Each row is a point. Two turns around zero, p and q, are shown by what they do to some points. Where does a point land after both, in the order given? Backwards means that the second turn is done in reverse. Each puzzle has new turns, and all numbers are rounded.
In the rows, 128 means zero.

Turn p:
[150 161 105] => [159 108 101]
[171 153 120] => [173 131 105]
[121 105 166] => [107 165 142]
[ 87 125 155] => [ 80 139 125]
[124 118 106] => [131 109 143]
[114 106 115] => [118 116 153]
Turn q:
[153 113 155] => [102 102 113]
[101 130 128] => [136 152 119]
[156 109  88] => [161  90 142]
[101 160 141] => [113 168 137]
Where do these land?
p, then q: [124 119 100] => [122 113 103]
q, then p: [116 157 149] => [103 121 100]
q, then p: [128  74 119] => [166 108 163]
q, then p backwards: [143 162 144] => [100 100 138]

Turn p:
[134 171 120 105 114 112] => [119 174 119 121 136 106]
[109  84 143 138 103 140] => [148  88 151 100 132 135]
[130 117 120 183 143 129] => [104  85 100 135 129 144]
[ 98 134 173 102 159 111] => [160 161 133 131 141 179]
[123 155 101 112 134 133] => [125 155 112 129 104 113]
[148  79 124 133 124 122] => [145  87 144 147 139 114]
[152 156 115 123 118 150] => [ 96 146 137 130 113 106]
Turn q:
[103 136 121 120 170 112] => [118 125 132 126 171 157]
[158 142 126 154 122 114] => [143 123 120 165 125 110]
[154 142 158 155 112 145] => [144 130 139 161  88 127]
[139 136 115 150 114 159] => [113 141 145 146 108 104]
[140 140 119  98 154 120] => [129 153 105 128 152 144]
[104 119 143 127  71 129] => [153 112 151  92  98 105]
[ 97  83 114  91 154 117] => [ 97 113 105  78 154 150]
Where do these land?
p, then q: [135 117  96 116 122 148] => [155 105 118 120 122 110]
q, then p: [141 147 117 181 147 110] => [115  82 104 137 145 158]
q, then p: [122 123 113 114 144 109] => [139 132 118 148 107 133]
q, then p: [126 106 118 116 136 107] => [150 125 121 143 108 120]
q, then p: [ 92 139 142 123 143 120] => [126 131 159 142 114 152]
p, then q: [121 136 145 131  31 126] => [156 143  87  84 163 191]
p, then q: [139 109 150 120 149 165] => [132 116 148 129  81 137]
q, then p backwards: [148 147 142 123 151 139] => [129 143 139 117 162 123]

Turn p:
[225 117 137 117 171 123 118 131 133] => [ 70 172 204 132 115 147 122 133 122]
[104 143 145 107 171 155 137 143 121] => [143 122 125 119 103 135  72 128 110]
[105 135 118 144  64 112 102 126 146] => [136 101  94 137 145 134 177 107 162]
[ 99 120 128 146  96 124 128 184 124] => [120  77  98 151 155 136 121 144 142]
[127 122 105 114 170 117 158 156 148] => [133  97 167 116 111 118 110 161 111]
[109 124 140 113 145 121 114 105 117] => [138 149 114 104 114 121 115 130 142]
[109 137  89 115 156 120 148 115  98] => [155 126 144  94 146  90 107 130 115]
[164 108 151 133  85 115 136 112 135] => [107 155 120 140 142 154 176 140 123]
[117 113 148 120 104 183 106 119 132] => [158 151 106 168 124 159 118 113 141]
[123 131 119 180 152 118 120 110 131] => [110 130 123 140 109  74 135 118 130]
[126 158 128 119  93 120 141 107 123] => [138 128 111 107 145 139 156 104 110]
Turn q:
[171 102 140 135 147 146 107 102 162] => [152 143  93 122 140 116 149  82 155]
[121 140 114 120 150 133 176 122 131] => [110 127 128 172 136 158 138 132 125]
[100 126 100 131 112 160 120 167 125] => [ 99  95 144 127 118 105 126 156 157]
[ 83 136 117 126 118 158 151 124 143] => [ 88  98 112 150 110 137 113 136 135]
[157 148 129 168 133 157 132 146 105] => [103 148 124 131 153  88 160 144 120]
[134 159 117 189 120 125 129 127 143] => [ 91 153 104 112 170 117 114 144 129]
[144 125 155  89 141  75 137 132 149] => [191 129 125 130 135 170 125 133 115]
[138 117 127  59 104 139 171 150  91] => [137  89 166 140  91 159 184 143 105]
[ 97  91 129 150 115  99 136  98 108] => [113 169 137 115  86 149  99 123 128]
[124 130 116 101 151 104 118 121 138] => [154 120 145 141 139 145 109 112 133]
[136 138 120 154 123 117 104  96 132] => [116 148 122 105 147 121 108 101 123]
[132 124 171 113 122 123  58 151 108] => [181 116 136  95 112  72 115 130 111]
Where do these land?
p, then q: [147 142 125 144  98 110 123 150 147] => [110 141 113 154  95 142 125 130 144]
q, then p backwards: [145  90 143 115 144 143 109 146 164] => [ 82 118 110 126 109 129  96 109 144]
q, then p: [113 149 134 104 156 126 136 136  91] => [ 85 142  99 143 143 116 120 132 124]
p, then q: [153 147 131 140 157 149 114 113 107] => [126 130 124 117 133 119  92 110  90]
p, then q: [101 130 134 153 128 144 134 154 135] => [118 152 143 106 122 121 122 127 158]
p, then q: [148 135 120 109 165 122 180 104 105] => [160 120 165 132 122 110 135 141  73]
q, then p backwards: [126 150 141 117 105 131 124 131 123] => [119 143 128 128 131 116 157 137 130]
p, then q backwards: [151  99 133 134 161  56 146  65  94] => [162 116 139 211  89 128 113 156  80]
p, then q: [ 72 129 126 125  89 137 119 129 201] => [ 97 144 112  96 123 163 192 122 176]
p, then q: [108 120 127 142  66 150 119 135 121] => [100 158 125 155 157 131 141 111 166]
p, then q: [144 119  93 125 139 140 103 145 120] => [156 143  91 128 131 117 111 122 129]

Turn p:
[136 145 171 119 151 121 138 169 160 156 108 109] => [124 180 133 155 163 145 101 134 118 163 114 135]
[138 124 124 109 162 161 137 151 158 152  85 128] => [ 96 180 155 134 139 122 106 150 156 138 133 116]
[165  98 117 115 103 149 110 131 101 119 158 154] => [100 104 114 104 122 109 167 121 130 115  90 101]
[133 177 142 163 119  87  92  82  99 112 104 111] => [149 120 141 141 104 110 148 103  65 122 160 184]
[ 80 109 146 146 154 126 138 152 100 135 152 139] => [136 122  93 136 161 166 136 127 128 118 163  98]
[ 97 127 136 140  97 133 169  83 143 115 139 156] => [186 101 136  83 131 122 113 149 128 117 137 119]
[149 170  96 145 103 153 117 164 127  99 157 138] => [139 102 170 152 134 126 170  93 154 125  96 121]
[137 121 128 161 149 116 107 105 129 107 158 135] => [142 121 102 128 134 123 163 129 134 100 132 161]
[148 100 119  95 136  92 170  94 142 139 110 176] => [131 137 120 110 112 108  81 179 111  78 102 114]
[105 109 150 113 113 135 146 123 117  72  86  92] => [136 147 141  89  76 181 127 127 118 151 143 128]
[120 130 136 115  92 156 104 159 109 146 130 102] => [102 116 132 125 133 130 134  91 126 178 127 105]
[156 106 113 132 175 109 152 106 124 142 140  95] => [120 135  90 161 105 121 132 182 138 128 132 147]
[ 95 151 109  88 140 133  85 115 130 151 145 131] => [ 83  87 138 128 156 125 101 114 136 123 149 152]
[133 124 103 151  96 122 127 159 154 145 121 125] => [147 140 127 146 122 104 113  92 153 137 112 111]
Turn q:
[111 106 178  86 130 108 122 109 130 110 142 134] => [152 126 122 107  84  89 101 135 134 116 114 100]
[104 154 121 155 108 183 183 120 132 121 130 152] => [133 140 175 116 165 132 111  75 148 159 130 155]
[126 110 110  92 136 100 171 152 140 121 121 119] => [142 160 134 139  99 169 117 138 126 141 102 106]
[177 119 128 137  94 174  98 120 126 122 137 108] => [123 112 135  85 143 111 170 140  87 137 135 158]
[157 117 146 127 136 143 128 115 122 122 145 108] => [148 118 136 120 109 110 154 140 120 137 132 144]
[142 147 105  85 144 110 113 117 111 107 138 115] => [140 139 116 148 137 108 135 170 117 150 113  98]
[ 95 115 128 122 107 101  94 133 129 111 138 130] => [ 97 125 128 129 121 108 105 134 112  98 112 103]
[162 140 112 131 125  96 101 105 155 127 142 117] => [140 135 110 138 145 117 173 142 115  95 113 114]
[103 109 105 131 138 110  96 159 115 149 148 184] => [120  85 127 152 144 153  85 128 106  99 148  94]
[206 133 142 156 140 100 103 114 134 129  52 141] => [154 143  51 114 150 147 148 166 136  92 136 188]
[104 119 121 126 142 194  94 137 136 163 134 127] => [100  66 120 112 134 132 137  95 121 165 140 121]
[ 97 138 131 157 142 103 158 158 134 105 134 116] => [114 158 143 175 106 132 110 103 132 120 123 141]
[ 99 179 142 148 126 169 153 148 112 193 116 125] => [ 99 133 133 124 144 144 133  82 170 166 196 128]
[110 107 124 139 124 102 179 104 116 112 115 116] => [131 153 163 134 111 139 115 143 168 118  99 144]
Where do these land?
p, then q: [154  98 132  97 139 101 153 111 111 115 105 154] => [ 86 160 126 123 134 117  97 149  97 152 129 133]
q, then p: [ 83 169 157 158 143 111 157  98 130 142 160 156] => [170 139 104 116 134 115 134 136 130 121 113 209]
q, then p: [ 99 124 114 168  89 120 141 148 113 108 154 139] => [137 130 126 101 157 161 153 116  92 122 156 152]
q, then p backwards: [ 95 125  87 106  89 144  95  93 104  95 151 147] => [148 153 138  79 107 156 139 124 136 176 139 179]
q, then p backwards: [114 148 148 102 109 101 125 126 108 156  98 146] => [ 96  79 123 126 146 143 142 129 142 148 111 140]
p, then q: [108 114  87 131 152 109 118 117 171 107 144 137] => [148 122 111 124 151 120 118 103  90 108  82 133]
p, then q: [171  99 162 119 118 163  95 143 161 115  92 122] => [129 169  96 119 152 122 114 110 177 154 138  83]
p, then q: [147 137 142  97 125 140 168 130 160 144 152  93] => [107 112  82 117 122 175 131 111 124 125 159 130]
q, then p: [150 134 120 167 151 101 117 119 124 155 122 122] => [164 134 130 129 130 141 149 138 168 107 117 115]
p, then q: [128 171 118 150 156 153 113 144 115 169 123 160] => [143 127 136 186  90 102 131 114 150 108 136 145]
p, then q: [146 130 165  96 118 157 114 167  91 105 158 104] => [110 111 145 105 115 160 119 113 185 177 134 137]
p, then q: [147 112  93 151 146 123 137 134 148  88  96  95] => [131 170 136  97 167 121 136  85 111 108 132 133]
p, then q: [121 102 137 122 130 142 132 133 126 166 109  88] => [ 96 119 132 140 140 138 154 115 133 123 149  87]

Turn p:
[121 150 142 146 115 147 117 103 119 121 112  92 109 122] => [114 140 144 118 156 127 136 121 154 112 123 132  86 129]
[ 87 104 113 118 147 106 102 123 150 110 124 145 137 146] => [107 128 118 148 131 138 145 131 149 153 140 101 173 147]
[143 129 146 115 127 131 140 119 128 118  92  89 132 106] => [157 142 128 149 144 137 127 115 144 118 104 118  93 116]
[149 136 154 116 133 116 129 119 117 138 109 109 112  97] => [167 138 137 136 145 133 122 105 138 118 119 148 109 133]
[153 119 135 115 117 138 142  99 112 140 113 113  90 131] => [137 164 157 128 135 156 121 124 114 111 120 143 104 135]
[131 150 108 104  99 123 131 138 125 130 164 140 133 118] => [123 135 133 130  99  96 115 115 113 139 159 138 127 111]
[119 118 106 127 175 138 107 123 173 123 138 140 145 139] => [120  85 133 152 135 140 130 154 131 140 152  92 150 145]
[139 146 123 129 119 133 131 137 128 143 142 164 165 145] => [124 117 109 126 116 103 118 151 109 107 145 134 153 107]
[128 130 153 133 122 137 155  87  92 122 110 116 124 105] => [135 155 143 144 151 124 144 136 132 121  94 164 101 118]
[143 131  96 135 113 120 107 155  93 148 142 143 145 134] => [116 122 106 112 117 100 133 102  84 111 140 131 143 133]
[ 95 131 145 124 163 115 114 142 158 139 134 138 130 156] => [124 110 101 125 132 143 113 150 159 143 148 121 155 156]
[147 145 129 150 120 108 163 109 115 110 107 101 105 127] => [144 154 153 119 111 118 139 132 144 107  90 129  97 143]
[148 114 152 141  80 127 147 105 122 132 106  93 118 122] => [144 175 147 104 149 130 122 122 129 117  96 122 101 104]
[105  96 126 145 166 118 108 143 160 125 170 140 137 131] => [128  87 123 115 136 133 138 148 127 178 145 109 160 149]
[121 134  94 136 102 139 138 168 125 152 133 170 129 112] => [ 99 103 127 118  98 110  97 104 102 125 119 142 154 108]
[123 132 109 114 119 149 150 162 103 136 146 128 145 143] => [107 125  93 128  98 121 117 131  95 133 130 135 112 116]
[122 110 146 128 159 131  96 144 155  87 134 152 120 142] => [132  96 124 123 122 167 162 135 154 143 151 116 156 127]
Turn q:
[120 164 105 126 136 113 147 118 135 129 118 123 130 160] => [151 134 133 100 161 118 139 139 129 133 104 120 133 147]
[ 99 128 112 117 156 130 130 123 136 136 127 147 135 128] => [114 132 136 125 132 129 141 147 156 111 113 110 122 138]
[125 162 124 130 131 142 131 120 118 120 132 130 156 119] => [136 114 125 136 146 133 142 144 113 105 117 144 121 143]
[130  90 137 105 101 134 100 119 135 106 128 124 145 130] => [122 132 100 133 108 160  99 134 125 123 159 119 144 132]
[135 114 136 109 110 106 105 125 115 148 138  92 121  98] => [124 120 104 137 117 121 113 125 125 123 130 138 164  80]
[118 121 117 151 145 125 149  90 113 123 123 131 146 142] => [119 121 126 108 145 124 127 113 153 112 123 149 129 165]
[125 122 120 114  98  98 118 129 106  88 134 126 108  90] => [121 115 118 118 139 123  87 115 102  98 148 112 122  90]
[133 142 130 128 161 125 130 122 129  96 152 124 123 142] => [130 122 143 101 112 130 112 138 114 120  99 134 115 144]
[ 99 112 141 130 147 133 153 147 110 133 114 103 142 128] => [119 138 162 149 126 111 127 121 136 110 128 131 162 146]
[153 130 127 140  94 149 132 160 142 172 162 160 113 156] => [132 178 118 126 114 129 176 128 114 169 147 141  98 110]
[109 132 135 128 129 136  82 108 102  99 113 121  90 114] => [151  85 115 123  99 101 104 129 132 101 146 107 118 121]
[118 132  97 168 156 109 115 122 135 117 117 127 163 136] => [102 104 113 114 141 128 147 109 125 120  98 110 136 169]
[136 125 134 126 112 121 111 139 125 113 113 128 130 133] => [134 126 114 137 126 127 113 123 111 135 139 113 130 133]
[181 111 130 114 127 170 150 156 144 170 123 150 111 136] => [115 148 149 149 121 131 148 153 136 197 154 151 108 115]
[105 119 132 133 119 126 133 116 147 107 121  90 122  95] => [136  99 148 125 128 152 119 107 130 105 135 119 158 110]
[163 145 170 130 125 132 161 153 154 191 134 172 113 141] => [145 178 142 166 132 130 157 123 145 186 109 152  87 106]
Where do these land?
q, then p backwards: [129 133 144 130 118 134 108 120 123 108 129 107 138 143] => [147 126 126 118 146 112 134 150 124 146 130 140 127 136]
q, then p: [132 155 105 117 133 104 111 149 123 122 140 162 146 136] => [112 129 113 139 106 134 130 100 137 118 109 130 105 166]
p, then q: [137 124 153 132 145 135 143 125 148 165 150 108 123 148] => [119 135 122 132  92 106 131 163 108 153 127 115 126 121]
q, then p: [127 149 124 137 153 122 145 144 144 111 102 111 145 148] => [141 142  91 125 147 150 131 148 127 103 117 122 124 140]
p, then q backwards: [149 151 137 120 135 119 118 138 126 137  95 196 131  88] => [107 132 166 140 123 129 136 102 105 137 126  67 135  87]
p, then q: [130  31 103 141 111  91 115 114 148 133 130 110 102 125] => [169 120 124 169 135 101 136 165 148 135 106 187 182 155]
q, then p: [125 145 129 106  96 132 141 112 149 106 149 112 103 130] => [155 113 132 144 126 141 136 111 107 123 155 147 106 101]
p, then q backwards: [117 116 149 105 139 140 131 127 112 103 149 146 143 120] => [157 133 131 125 109 151 120 130 135 165 133 123 133 117]
p, then q: [110 139 123 159 101 125 145 115 148 156 110 133 131 115] => [135 113 113 156 121 132 107 127 135 121 102  88 141 132]
p, then q backwards: [112 149 115 120 126 134 112 178 132 120  88 155 132 137] => [108  90 137 146 130 109  88 103 127 130 133 113 141  97]
q, then p: [121 137 168 120 137 134 142 121  70 124 145 122 111 132] => [149 133 142 106 109 114 161 110 150 109 145 139 170 120]
p, then q: [127 150 130 120 147 123 132 113 123 187 130 110 141  94] => [110 117  95 113  99  97 113 116 134 149  98 111 105 144]
p, then q backwards: [129  91 100 173 140 138 116 147 114 105 140 107 118 117] => [141 149  90 175 151 124 119 147 161 118 130 128 127 131]
q, then p: [141 105 114 113 126 141 144 114 111 140 110 140 140 135] => [118 104 118 119 119 124 113 144 133 144 150 124 148 144]
q, then p: [120 134 122 143 151 137 112 107 144 128 137 118 112 139] => [136 155 131 135 120 149 112 125 122 129 124 111 132 106]
q, then p: [141 140 132 113  92 139 133 123 133 103 144 112 131 141] => [130 117 119 133 119 129 143 121  94 114 153 151 117 116]

Turn p:
[ 96  65 164 105 127 102 149 122 144 132 101 120 120 106] => [129 120 178 143 121 153 136 119 105 188 117 155  97 124]
[147 123 121 144 131 131 103 116 133 176 190 154 155 120] => [122 101  99  98 129 176 162 150 149  92 143 113 113 114]
[144 129 129 154 116 156 163 155  96 120 122 116 100 100] => [139 158 151  77 108  91 107 132 130 126 123 121 114 130]
[152 162 148 131 137 153 115 132 101 107  90 119 109 133] => [149 166 130 118 155  85 128 108 135 128 121 125 161 122]
[142 172 128 132 115 102 120 119 125 104 128 122 202 138] => [108 135  80 175 133 109 140 123 167 136 139  83 120 121]
[ 77 131 122 127 132 132 104 122 150 133 150 156 131  99] => [144  88 101 126 113 147 127 109 117 129 164 156 115 119]
[123  91 111 139 100 164 135 141 114 107  92 146 153 148] => [141 103 141 126 104 113 112  98 113 137  86  81 135 121]
[147 102 103 140 112 127 110 109 142 153 145  98  85 130] => [107 133 170 117 123 152 142 124 119  77 132 142 129 150]
[102 189 125 137 151 116 153  89 148 141 124 127 175 146] => [ 97 142  46 161 112 118 153 132 129 139 120 145 131 127]
[ 99  92 129 138 170 139 120 148 149 118 150 115 108 112] => [165 100 150 132 121 122 132 151 102 113 133 166 101 121]
[118 102 143  95  97 120 138  96 105 120 155 151 127 150] => [104 115 150 131 105 163 125 139 127 156 144 109 165 101]
[208 123 138 102 137  63 127 121 143 106 113 145  57 141] => [ 85 130 191 127 200 127 108 149 179 134 119 164 165 154]
[159 174 127 123 124 141 111 160 162 124 130 121 143 147] => [150 131  97 140 151 112 135 137 150 112 133 107 143 178]
[110 154 106  97 147 169 128 149 102 114 106 127 148 110] => [181 153  96 137 114 120  89 111 129 128 119 124 133 111]
[ 97 110 126 156 124 104 145 139 105 166 124 104 107 140] => [ 96 146 139 111 131 133 125 136  70 126 126 129  98 125]
Turn q:
[156 151  96 105  75 103 129 146 101 150 103 125  77 166] => [ 92 160 128 137 145  62 165 108 160 101 128  90 119 148]
[174 156 112 122 151 129 121 105 146 152  89 132 152 156] => [124 156 125 135 163 138  99 129 186 100 130 147 153 134]
[135 113 124 156 140 117 162 140 121 103 159 128 146  83] => [165 145 122 133  98 151 124 143  96 151 166 118 118 121]
[ 97 151 147 164 138 136 133 120 140 119 155  93 152 112] => [139 107 155 127 102 189 137 140 117 137 128 122 136 143]
[146 129 115 125 142 148 139  79 144 170 125 144  99 141] => [110 156 114 127 178 144 131 101 155 157 113 146 124 130]
[ 81 127 143 122 130 118 164 133 129  89 124 139 140 119] => [138  77 126 135 122 131 145 151 114 143 163 123 127 105]
[158 136 116  99 107 154 111  81 150 140 141 138 152 127] => [ 79 146 121 102 148 142  80 127 140 143 129 132 140 139]
[119  85 134 145 137 146 134 125 146  85 138  99 131 130] => [136 117 152 117 115 143 132 107  82 127 152 159 143 114]
[125 115 185 133 136 160 146 145 130 110 132 115 135  94] => [135 113 130 138 115 168 119 129  84 117 121 115 120  80]
[126 154  83  75 134 111  99 171  65 139 118 133  79 165] => [107 136 111 153  87  39 159 108 182 124  96 119 130 129]
[122 113 158 137 141  98 114 103 149 113 131 116 133  88] => [164 123 156  89 136 145 116 147 111 145 122 121 134 109]
[ 93 107 120 123 127 118 135 174 141 144 127 114 139 109] => [137 118 153 161 116 112 133 163 100 131 120 141 106 132]
[ 89 101 142 173 126 139 129 125 105 108 114 123 161  84] => [176  83 144 142 116 150  98 116  89 139 142 112 115 137]
[148 158  94 117 105 123  90 166 128 136 119 175  73 168] => [100 144  96 106 122  71 157 114 173  90 113 138  83 147]
[151 123 150 125 130 119 114 106 125 163 143 148 152 180] => [119 139  85 118 159 133 124 137 131 113  99 137 171 156]
Where do these land?
p, then q backwards: [108 145 100 144 143 147 108  83 112 147 104 166 140 121] => [148 118 163 120 154 173 117 120 108 105 130 149 103 159]
q, then p: [154 134 139 142 144 102 150 148  95 148 115 143  86 153] => [ 92 148 117 141 113  93 114 139 164 115 101 154 114 148]
p, then q: [135 164 137 175  91 136  94 105 152 126 135 124 143 114] => [110 131 138 113 140 134 165 139 118 173 174 138 160 136]
q, then p: [126  77 154  96 123  98 129 131  92 116 141  70 108 149] => [ 95 174 113 144 128 126 134 123 147 174 123  94  83  87]
q, then p backwards: [132 145 115 116  91 161 112 123 132 149 135 164 134 108] => [129 138  97 142 110  86 156 151 127 144 119 138 144 117]
q, then p: [153  93 151 103 128  91 147 147 114 104 132 106 169 168] => [125 124 103 154 127 109 107 147 159 134 141  72  86  95]
p, then q: [171 119 150 110 178 100 169 120 101 105 131 109 103 118] => [153 117 119 128 127 142 132 185 151  91 101 125  78 103]
p, then q: [ 89 104 137 119 132  92 167 157 104 112 171  91 149 142] => [142 140 135 144  84 119 164 120 100 107  85  91  87 149]
q, then p: [118 152 120 138  76 166 135 109 155 138 124 139 147  94] => [163 127 147 124 127 132 143 135  68 103 152 148 154 121]
q, then p: [126 120 119 109 129 121 128 173  93  74 138  85 135 145] => [ 87 124 142 133  99 121 131 123 149 158 166  77 102 121]
q, then p: [124 134 129  79 146  68 130 143 128 113 142 106 117 145] => [119 134 110 136 134 133 110 145 147 177 134 107  76 156]
p, then q backwards: [123 131 145 157 114 161  80 132 155 140 143 168 147  80] => [105 146 135 177 135 121 125 109 115  74 113 167  92 143]
q, then p: [128 123  79 150 120 146 111 132 160 164 116 123 145 102] => [130 109 122 105 173 114 151 129 101 123 144 137 176 135]
q, then p: [126 158 155 127 160 162 128 125 141 158  98 132 116 136] => [155 105 131 120 115 100 139  95 133 127  98 167 124 136]
q, then p backwards: [107 122 119 143 132 136 133 117 156 120  81 167 101 121] => [129 119 137 148 153 100  93 148 139 125 123 147 130  81]
q, then p backwards: [128 127 100 139 142 163 128 104 158 133 145 156 107 154] => [123 151 134 129 134 100 131 103 155 161 110 144 114  91]
